Each row of a before or after table is a point. The points were changed in one or more steps. Then noise was added and the rows were shuffled. The steps act on columns, c1 being the first. What was done? A step turns or swaps two columns, mirrors them in a line or flattens them onto one, adds a multiple of one to another, or multiplies or shifts one. Angles are multiples of 10 degrees, from the lower column toward the higher: turns from -170 to 170, lines from 10 to 170 but not 90. Use the fewest steps. Two steps may share a column if one is a turn and the other turns, adds or multiplies; they go together, in the order done. Otherwise the lowest column goes first.

Before, 8 rows:
[[-0.08 -0.68]
 [ 0.73 -0.03]
 [ 0.71  0.18]
 [ 0.12 -0.30]
 [ 0.26  0.07]
 [ 0.25 -0.07]
 [-0.07  0.15]
 [-0.54 -0.34]]
After (8 x 2):
[[-0.22 -0.75]
 [ 1.01 -0.20]
 [ 0.23 -1.07]
 [ 0.55 -0.48]
 [ 0.41 -0.71]
 [ 0.23 -0.25]
 [ 0.57 -0.32]
 [ 1.02 -0.42]]
Steps: shift c1 by 0.30; shift c2 by -0.40

Before:
[[ 0.10  0.92 -0.15  0.06  0.50  0.06]
 [-0.26  0.37  0.22 -0.26  0.38  0.18]
 [ 0.14  0.40  0.20 -0.20  0.71 -0.25]
 [ 0.16 -0.17  0.12  0.34 -0.38 -0.10]
 [-0.20 -0.18 -0.60  0.01 -0.09 -0.38]
 [ 0.11  0.40  0.55  0.03  0.12  0.00]
 [-0.56 -0.42 -0.30  0.50  0.11 -0.44]
 [ 0.53 -0.63 -0.22  0.61 -0.41  0.43]]
After (8 x 6):
[[-0.20  0.08 -0.60 -0.18 -0.12 -0.26]
 [ 0.12  0.04  0.24  0.66  0.70 -0.16]
 [ 0.52 -0.03 -0.28 -1.03 -0.40  0.31]
 [ 0.12 -0.30  0.58  0.31  0.11 -0.04]
 [ 0.17 -0.21  0.14 -0.51 -0.37 -0.08]
 [-0.58  0.05 -0.30 -0.60  0.14 -0.33]
 [ 0.09 -0.58 -0.17  0.68  0.53  0.06]
 [-0.25 -0.01  0.21  0.59  0.36  0.13]]
Steps: add -0.5 times c5 to c4; turn c2 and c4 by 140 degrees; multiply c6 by 0.7

Before (9 x 11):
[[ 0.39  0.56  0.21 -0.20 -0.62 -0.38 -0.15  0.12  0.35 -0.14  0.06]
 [ 0.14  0.34 -0.25 -0.20 -0.02 -0.10  0.56  0.03  0.10  0.12 -0.68]
 [ 0.10  0.62  0.12 -0.06 -0.21 -0.35 -0.25 -0.12  0.21 -0.73 -0.08]
 [-0.24 -0.44 -0.46  0.16 -0.04 -0.68  0.44 -0.19 -0.22 -0.16  0.07]
 [ 0.22  0.25  0.42  0.39  0.03  0.44 -0.01  0.52 -0.82  0.02 -0.54]
 [ 0.43  0.26 -0.66  0.20 -0.04 -0.63 -0.07 -0.08 -0.53 -0.18 -0.30]
 [ 0.12 -0.13  0.14 -0.21 -0.78  0.31 -0.26  0.41  0.19 -0.55  0.15]
 [-0.21 -0.42  0.03  0.38  0.41 -0.66 -0.10 -0.18  0.18  0.02 -0.61]
 [ 0.52 -0.46 -0.17  0.28 -0.08  0.51  0.47  0.41 -0.47 -0.39  0.28]]
After, 9 rows:
[[-0.39 -0.05 -0.89  0.07 -0.07 -0.46  0.60 -0.20 -0.42  0.17 -0.12]
 [ 0.47 -0.15  0.88 -0.10  0.05  0.56 -0.03  0.58 -0.58  0.35 -0.27]
 [-0.09  0.12  0.27  0.74 -0.18 -0.37 -0.31 -0.22  0.05  0.18  0.25]
 [ 0.27  0.17  0.46  0.21 -0.61 -0.63 -0.25 -0.30  0.20 -0.15  0.34]
 [ 0.16  0.04  0.32  0.56 -0.84  0.24 -0.39 -0.11  0.24  0.00  0.10]
 [ 0.08 -0.23 -0.52 -0.10  0.00 -0.18  0.73  0.06  0.07 -0.25 -0.31]
 [-0.41 -0.33  0.02 -0.13  0.43 -0.59 -0.14  0.17 -0.06  0.39 -0.61]
 [ 0.24 -0.02 -1.32  0.07 -0.02 -0.56 -0.07 -0.06 -0.69  0.21 -0.10]
 [ 0.71  0.00 -0.32  0.27 -0.08  0.46  0.57  0.34 -0.21  0.40  0.01]]
Steps: turn c6 and c9 by 20 degrees; turn c1 and c6 by -20 degrees; flatten c2 and c11 onto the line at 60 degrees; multiply c3 by 2; turn c4 and c10 by 110 degrees; add 0.7 times c5 to c8; multiply c7 by 1.3

Before (14 x 18):
[[ 0.06 -0.33 -0.99 -0.11 -0.91 -0.09  0.22  0.11 -0.34 -0.46 -0.18  0.15
   0.11  0.30  0.23  0.41  0.13  0.39]
 [-0.20  0.06  0.15  0.07 -0.01 -0.01 -0.16  0.11  0.44  0.48  0.27 -0.64
   0.26 -0.30  0.27 -0.26 -0.24 -0.75]
 [-0.34  0.44  0.37 -0.16  0.04 -0.11 -0.07  0.24 -0.15  0.28  0.22 -0.33
   0.67 -0.39  0.37 -0.71 -0.43 -0.06]
 [-0.43  0.26 -0.01 -0.36 -0.20 -0.54  0.49  0.01  0.18  0.17 -0.18 -0.44
   0.08 -0.02 -0.26 -0.18 -0.25 -0.17]
 [ 0.28 -0.15 -0.28 -0.41  0.24  0.47  0.62 -0.56 -0.46 -0.41 -0.26 -0.26
  -0.06  0.20  0.50  0.43  0.31  0.50]
 [-0.31 -0.38 -0.72  0.14 -0.25 -0.51  0.31  0.13 -0.17 -0.22 -0.09 -0.78
   0.45 -0.29  0.05 -0.10 -0.05  0.30]
 [-0.37  0.61 -0.16 -0.47  0.43  0.31 -0.29 -0.21  0.43 -0.17 -0.26 -0.29
   0.54 -0.35  0.64 -0.60  0.21 -0.25]
 [-0.59  0.32  0.13 -0.49  0.41 -0.09 -0.29 -0.23  0.10 -0.20  0.34 -0.07
  -0.02 -0.66  0.87 -0.19  0.14 -0.22]
 [ 0.21 -0.43 -0.47  0.12 -0.50 -0.52  0.38 -0.05 -0.23  0.27 -0.60 -0.08
   0.00 -0.14  0.18 -0.02  0.32  0.38]
 [-0.43  0.36 -0.37  0.38 -0.32 -0.35  0.17 -0.26 -0.06  0.36 -0.16 -0.24
   0.48 -0.55  0.11  0.08 -0.45 -0.32]
 [-0.14 -0.47 -0.77 -0.06  0.17 -0.18  0.57  0.04 -0.33 -0.43 -0.44  0.25
   0.26  0.56  0.84  0.43  0.25  0.33]
 [-0.03  0.14 -0.86 -0.51  0.56  0.30  0.37 -0.14 -0.77  0.15 -0.16 -0.25
  -0.36  0.49  0.37  0.13  0.58  0.47]
 [-0.10  0.29 -0.28 -0.59  0.42 -0.14 -0.04 -0.49  0.15  0.01  0.35 -0.21
   0.37 -0.39  0.71 -0.89 -0.39 -0.48]
 [-0.26  0.27 -0.12  0.41  0.01 -0.37 -0.07 -0.15  0.41  0.20  0.13 -0.39
   0.05 -0.06 -0.04 -0.45 -0.47  0.28]]
After:
[[-0.30  0.18 -0.73 -0.44 -0.27  0.49  0.31  0.04 -0.17 -0.20 -0.11 -0.78
   0.70 -0.31  0.10  0.33 -0.03  0.30]
 [-0.44 -0.18 -0.37 -0.51 -0.32  0.06  0.16  0.11 -0.04  0.37 -0.16 -0.24
   0.77 -0.55 -0.25 -0.33 -0.41 -0.32]
 [-0.34 -0.45  0.38  0.07  0.03  0.32 -0.07  0.37 -0.17  0.30  0.25 -0.32
   1.07 -0.40  0.24 -0.24 -0.45 -0.04]
 [ 0.28  0.21 -0.31  0.61  0.23 -0.14  0.62  0.50 -0.44 -0.41 -0.26 -0.27
  -0.11  0.19 -0.55  0.05  0.31  0.49]
 [ 0.23  0.23 -0.47 -0.42 -0.49  0.49  0.41  0.18 -0.23  0.29 -0.61 -0.06
   0.01 -0.15 -0.06  0.36  0.30  0.39]
 [-0.27 -0.30 -0.12 -0.52  0.00  0.01 -0.07 -0.04  0.43  0.21  0.11 -0.40
   0.08 -0.03 -0.17 -0.15 -0.47  0.27]
 [-0.03 -0.04 -0.84  0.57  0.57  0.14  0.34  0.35 -0.79  0.14 -0.17 -0.26
  -0.57  0.49 -0.16 -0.14  0.59  0.48]
 [ 0.06  0.29 -1.00  0.03 -0.91  0.22  0.24  0.23 -0.33 -0.46 -0.18  0.16
   0.16  0.28  0.11  0.21  0.11  0.40]
 [-0.58 -0.20  0.11  0.32  0.42  0.62 -0.29  0.87  0.11 -0.20  0.33 -0.08
  -0.06 -0.65 -0.22 -0.22  0.15 -0.22]
 [-0.15  0.38 -0.75 -0.08  0.19  0.28  0.58  0.83 -0.34 -0.45 -0.45  0.24
   0.42  0.54  0.02  0.32  0.27  0.36]
 [-0.17 -0.10  0.14 -0.06 -0.01 -0.06 -0.16  0.26  0.44  0.45  0.25 -0.62
   0.44 -0.32  0.10  0.01 -0.26 -0.74]
 [-0.41 -0.20  0.02 -0.08 -0.19  1.03  0.48 -0.26  0.18  0.17 -0.18 -0.44
   0.15 -0.03  0.02 -0.17 -0.24 -0.16]
 [-0.38 -0.49 -0.17  0.52  0.43  0.12 -0.26  0.62  0.45 -0.16 -0.27 -0.28
   0.86 -0.36 -0.18 -0.40  0.22 -0.23]
 [-0.09 -0.47 -0.27  0.36  0.42  0.79 -0.04  0.69  0.15  0.01  0.37 -0.19
   0.58 -0.41 -0.48 -0.06 -0.39 -0.49]]
Steps: multiply c16 by 0.4; turn c2 and c16 by -120 degrees; turn c4 and c6 by -140 degrees; multiply c6 by 1.6; swap c8 and c15; multiply c13 by 1.6
